Each point is reached from the start by the listed moves, each made once or not at all, plus a little noise. Say if it took an odd or an even number of moves. Then give how often each move was made.
In the rows, 128 means zero.

Moves:
(1): [128  56]
(2): [189 162]
Start: [125 151]
Points:
[127  79] => odd (1, 0)
[124 151] => even (0, 0)

Moves:
(1): [151 105 173 141 105 138 129 102]
(2): [154 156 114 124 142 138 105 108]
(3): [120 114 136 112 147 129 105 149]
(4): [106 131 145 147 136 122 109 110]
(5): [145 102 128 134 136  94 116  91]
(6): [ 91 106  54 122 140 160 117 115]
Start: [139 128 151 127 108 146  74 119]
Points:
[123  86 125 130  99 186  66  83] => even (1, 0, 0, 0, 0, 1)
[138 144 160 124 144 151  11 103] => odd (0, 1, 1, 1, 0, 0)
[ 91  68 106 132 158 138   7  72] => even (0, 0, 1, 1, 1, 1)
[160 101 150 133 113 114  65  83] => odd (0, 0, 0, 0, 1, 0)

Moves:
(1): [125 143  91  87  80 136 154 173 148 106]
(2): [147 133 113 133 152 111 140 168 108 107]
(3): [158 110 122  74 166  90  89 100  97 150]
(4): [186 123 130 122 128 116 130 145 127 113]
(5): [142  88 147 146 140 171 151 106 119  75]
(6): [139 107 189 101  96 159 170 119  97  80]
(7): [121 117 134 123  88 131 142 156  84 160]
(8): [132 108 159 135 151 104 180 136 158 173]
(9): [135 149  86 155 123 115 134 106 127 137]
Start: [121 102 128 120 115 159 142 126 139 141]
Points:
[226  81 102  31 156  75 193 207 140 146] => odd (1, 1, 1, 1, 0, 0, 0, 1, 0)
[177  56  97  43 104 157 172 193  54  96] => odd (1, 1, 1, 0, 1, 0, 1, 0, 0)
[212  65 135 142 154 179 176 159 116  52] => odd (0, 1, 0, 1, 1, 0, 0, 0, 0)
[164  91  78  21  91 117 158 210  62 155] => even (1, 1, 1, 0, 0, 0, 1, 0, 0)

Moves:
(1): [133 140 104 129 125 120 127 141 132 124 121 149 135 120 139 136 119]
(2): [120 142 121 101 140 124 101 133 111 126 123 128 125 142 133 118 157]
(3): [134 133 135 128 118 139 124 151 108 112 146 128 105 147 113 143 119]
(4): [122 155 125 142 129 123 124 144 150 141 132 129 131 137 125 122 139]
(5): [128 156 115 100 140 135 145 112 138 117 127 126 155 134 143 149 165]
(6): [134 124 140 121 122 136 105 119 115 166 134 138 159 121 129 111 128]
(7): [154 139 125 113 126 146 142 152 120 113 106  96 117 151 106 145 138]
(8): [117 110 121 143 136 155 139 151  87 122 126 139 134 132 152 116 132]
(9): [123 120 144 135 148 143  89 131 138 121 120 123 143 149  85 114 133]
(10): [132 116 135 130 147 115 144 145 112 133 130 109 146 120  98 117 145]
(11): [122 107 116 109 107 132 131 139 147 132 132 121 136 111 120 126 135]
(12): [144 138 133 121 125 140 128 150 136 148 113 165 113 129 126 152 138]
(13): [124 149 142 127 125 119 123 137 122 126 120 153 137 160 143  92 119]
(14): [143 107 115 111 140 129 130 126 127 125 138 137 111 141 150 132 128]
Start: [113 133 127 138 120 141 125 143 129 116 132 132 123 131 139 110 135]
Points:
[137 194 129  70 136 204 112 202  62 134  82 179 167 203 174  97 219] => odd (0, 1, 0, 0, 1, 1, 1, 1, 0, 0, 0, 1, 1, 0)
[182 160 123  61 123 204 131 182 105 130 128 150 116 184 139 174 184] => even (0, 0, 1, 0, 1, 1, 1, 0, 0, 0, 0, 1, 0, 1)
[139 179 128 112 118 212  93 249  60 146 115 157 111 192 129 117 192] => odd (0, 1, 1, 1, 0, 1, 1, 1, 0, 0, 0, 1, 0, 0)

Moves:
(1): [132 137 131 122 134 133 130 149 143 117 130 133 107 108 130 116 118 135
 133 149 120 131]
(2): [138 133 126 127 116 116 103 108 134 122 124 116 123 124 125 111 140 131
 142 168 111 147]
(3): [120 122 115 141 116 130 159 122 124 142 138 124 133 105 119 114 132 119
 124 154 128 130]
(4): [143 109 134 143 145 140  88 113 117 116 136 113 102 137 157 117 137 103
 121 121  99 115]
(5): [147 137 140 106 116 125 120 143 113  76  92 132 134 115 151 141 105 129
 124  98 103 173]
(6): [125 153  97 144 128 148 104 115 113 155 143 154 129 122 125 130 102 101
 140  69 134 112]
(7): [141 103 128 156 132 144 107 101 127 133 160 110  89 128 164 154 107 131
  97 128 139 117]
(8): [125 102 114 117 130 140 161 119 112 112  79 140 104 145 129 119 121 164
 156 114 123 145]
(9): [146 116 143 119 116 122 113 129 131 138 131 140 144 122 159 121 111 112
 140 145 120 128]
(10): [105 131 106 125 120 127 151 114 135 130 121 175 148 146 141 114 135 160
 142 126 121 112]
(11): [133 121 129 139 131 131 131 152 113 142 137 123 133 115 121 136 119 117
 146 166 113 119]
(12): [113 105 136 128 109 125 135 123 128 110 124 114 128 128 124 112 120 159
 142 146 150 126]
(13): [127 118 114 130 131 124 116 128 133 119 116 127 127 152 124 122 116 135
 117 131 118 114]
(14): [145 125 116 109 106 133 127 144 112 122 105 149 136 113 107 125 121 144
 132 138 116 106]
(15): [121 126 131 135 114 125 116 137 140 133 121 127 120 134 133 128 124 117
 142 126 126 128]
(16): [126 136 122  93 117 134 151 118 147 113 125 105 133 114 135 139 159 123
 145 141 133 159]
(17): [126 109 125 136 130 112 114  92 150 116 139 137 111 117 115 133 126 131
 123 129 131 118]
(18): [ 95 121 114 112 131 165 113 149 131 126 125 144 124 145 113 119 141 127
 119 127 156 145]
(19): [134 107 114 125 135 125 110 132 136 134 129 134 128 134 126 129 129 148
 121 111 130 132]
(20): [103 150 125 115 139 109 127 157 111 149 115 115 137 135 131 133 128 139
 111 128 136 127]
Start: [128 133 115 118 143 127 118 142  95 135 138 134 131 101 124 155 118 105
 122 140 104 108]
Points:
[107 114  45  45  75 151  38 123 110  69  95 193 105  74 177 134  56 171
 136 171 102 133] => even (1, 1, 0, 0, 1, 1, 1, 0, 1, 1, 0, 1, 1, 1, 0, 1, 1, 1, 0, 1)
[ 86 131   7  93 130 205  88 145  79 148 141 179  87  98 165 129 106 115
  93 143  99  67] => odd (1, 0, 1, 1, 0, 1, 1, 0, 0, 1, 0, 0, 1, 1, 0, 1, 0, 1, 0, 1)
[ 57  22  35 124  97 137 120 109 123 111  89 187 104 139  85  84 112 204
 188 229 105 117] => odd (0, 1, 1, 0, 0, 0, 0, 1, 0, 1, 1, 1, 1, 0, 1, 0, 1, 1, 1, 0)
[127  89  67 112 112 122 117 145  76 187 141 187 151  87 174 151  85 163
  93 174  99  64] => odd (0, 0, 1, 0, 0, 0, 1, 0, 1, 1, 0, 0, 0, 1, 0, 0, 0, 0, 1, 1)
[103  70  63  95  76 121 165 143 139 111 125 173 129  36  94 121 120 182
 188 243  92  87] => even (1, 0, 1, 0, 0, 0, 0, 0, 0, 1, 1, 1, 0, 1, 1, 1, 1, 0, 1, 0)
[111  97  84  92 165 177 100 219  51  86  71 138  62 117 162 173  46 160
 100 156  92 155] => even (1, 0, 0, 0, 1, 0, 1, 1, 0, 0, 1, 0, 1, 0, 0, 0, 0, 1, 0, 1)
[149  60 108 162 135 116  58 119 109 144 165 125 107  87 152 127  88  43
 138 216  42  63] => odd (0, 0, 1, 1, 0, 0, 0, 0, 1, 0, 1, 0, 1, 0, 1, 0, 1, 0, 0, 0)
[161  41  74 121 137 143 100  87  91 108 111 167  61 101 124 175  85 187
 110 119 104  84] => odd (0, 0, 0, 0, 0, 0, 1, 1, 0, 0, 0, 0, 0, 1, 0, 0, 1, 0, 1, 0)
[ 81  91  32 144 131 161  56 122 126 167 156 185 106 113  79 135  92  92
 111  93 135  90] => odd (0, 0, 1, 0, 0, 1, 0, 0, 0, 0, 0, 0, 1, 0, 1, 0, 1, 1, 1, 0)
[104   8  74  91 110 178 106 154  98 113  95 114  99 124 154 104 121 121
 190 215  90 140] => odd (0, 0, 1, 1, 0, 0, 0, 1, 1, 0, 1, 1, 1, 0, 1, 1, 0, 1, 1, 0)

Moves:
(1): [126 130 134 143 124 115 128 135 129 125 120 156 131 119 130 121 120 128
 124 141 127 133 119 122]
(2): [117 111 118 127 121 135 117 124 118 128 146 138 134 131 134 122 129 120
 127 123 129 169 136 126]
(3): [137 127 131 125 105 141 128 127 132 125 138 134 114 126 126 115 123 121
 130 135 133 121 108 123]
(4): [128 131 129 133 118 122 120 152 126 136 136 129 121 131 133 137 133 126
 136 138 132 119 129 129]
(5): [120 131 144 118 131 118 130 132 141 142 133 121 138 119 130 121 162 117
 133 127 140 141 128 127]
(6): [114 139 129 113 140 126 125 139 116 131 141 118 128 135 112 113 117 140
 134 119 144 122 113 141]
(7): [128 122 128 114 133 131 128 135 125 134 128 126 124 122 123 141 134 132
 127 129 143 127 130 141]
(8): [128 123 121 126 119 126 146 111 135 133 124 130 105 123 133 141 131 129
 141 122 123 135 131 112]
(9): [128 124 133 117 123 126 125 135 142 141 128 120 128 126 140 133 129 137
 124 120 115 130 129 141]
(10): [134 118 119 126 135 128 131 133 124 129 121 125 133 137 121 121 121 129
 128 116 119 126 121 125]
(11): [123 120 143 123 105 118 130 116 140 107 132 113 124 124 118 148 119 125
 119 123 104 113 126 125]
(12): [139 152 130 143 137 116 119 130 137 117 119 133 118 115 122 129 140 116
 112 127 129 131 122 120]
(13): [124 121 127 124 125 119 114 126 145 136 132 123 143 127 131 122 136 142
 137 138 131 128 123 130]
(14): [132 133 128 137 129 134 135 141 144 123 127 128 124 134 128 139 134 121
 130 125 121 130 117 136]
(15): [135 133 118 120 131 122 135 133 121 124 133 122 132 112 136 132 114 119
 120 133 125 135 135 141]
(16): [138 106 142 130 132 132 137 106 133 127 137 132 116 113 136 108 136 129
 134 120 123 142 131 123]
(17): [123 132 130 137 122 131 125 119 115 125 132 129 136 132 128 143 127 121
 133 117 127 134 128 134]
(18): [144 129 128 150 121 133 132 130 127 133 125 125 123 151 118 133 124 135
 135 133 122 152 129 110]
(19): [132 145 116 118 134 114 121 119 114 126 126 135 134 127 110 113 138 129
 134 135 125 144 153 138]
(20): [121 146 117 141 118 107 136 134 127 112 106 109 113 125 141 126 135 111
 124 141 127 135 132 140]
(21): [119 129 128 120 122 139 137 132 104 126 135 124 129 122 146 151 125 125
 126 138 115 131 118 132]
(22): [116 124 118 140 116 135 142 135 129 131 117 125 133 116 140 128 134 133
 134 120 124 131 132 121]
(23): [130 130 138 123 128 122 122 133 130 114 139 138 140 130 138 111 138 133
 125 119 142 137 121 123]
(24): [120 144 129 115 126 131 129 125 127 127 106 113 121 110 139 133 136 114
 154 129 136 146 143 127]
Start: [136 112 137 111 120 137 143 139 129 140 139 122 111 102 101 130 105 122
 119 147 146 133 167 154]
Points:
[123  86 150  94 117 115 160 167 120 147 190 150 110  76 115 119 135 102
 146 110 174 222 143 169] => odd (1, 1, 0, 1, 1, 1, 1, 1, 0, 1, 0, 0, 0, 1, 1, 1, 1, 0, 0, 0, 0, 0, 1, 0)
[118 137 109 107  99  90 182 134 126  95 101 104  61  26 106 123 122  77
 143 129 124 234 187 171] => odd (1, 1, 0, 0, 0, 1, 1, 1, 0, 1, 1, 1, 0, 1, 1, 1, 0, 0, 1, 1, 0, 1, 0, 1)
[102  52 159  96  88 119 129 137 138 133 173 129 146  75 114 104 107 155
 129  96 138 185 140 170] => even (1, 1, 0, 0, 0, 1, 1, 0, 1, 1, 1, 0, 1, 0, 0, 1, 1, 0, 0, 0, 0, 1, 1, 0)
[130 149 101 138  60 111 163 188 124 141 110 104  52  68 137 123  98  90
 152 153 138 228 152 139] => even (1, 1, 1, 1, 0, 1, 0, 1, 1, 1, 0, 1, 0, 0, 1, 0, 0, 1, 0, 1, 0, 1, 0, 1)
[134 100 159  59  84 133 163 151 116 137 168 106  95  61  98 127 116  95
 152 148 120 249 153 182] => even (1, 1, 1, 0, 1, 1, 1, 0, 1, 1, 1, 0, 0, 1, 1, 1, 0, 1, 1, 0, 1, 0, 0, 1)
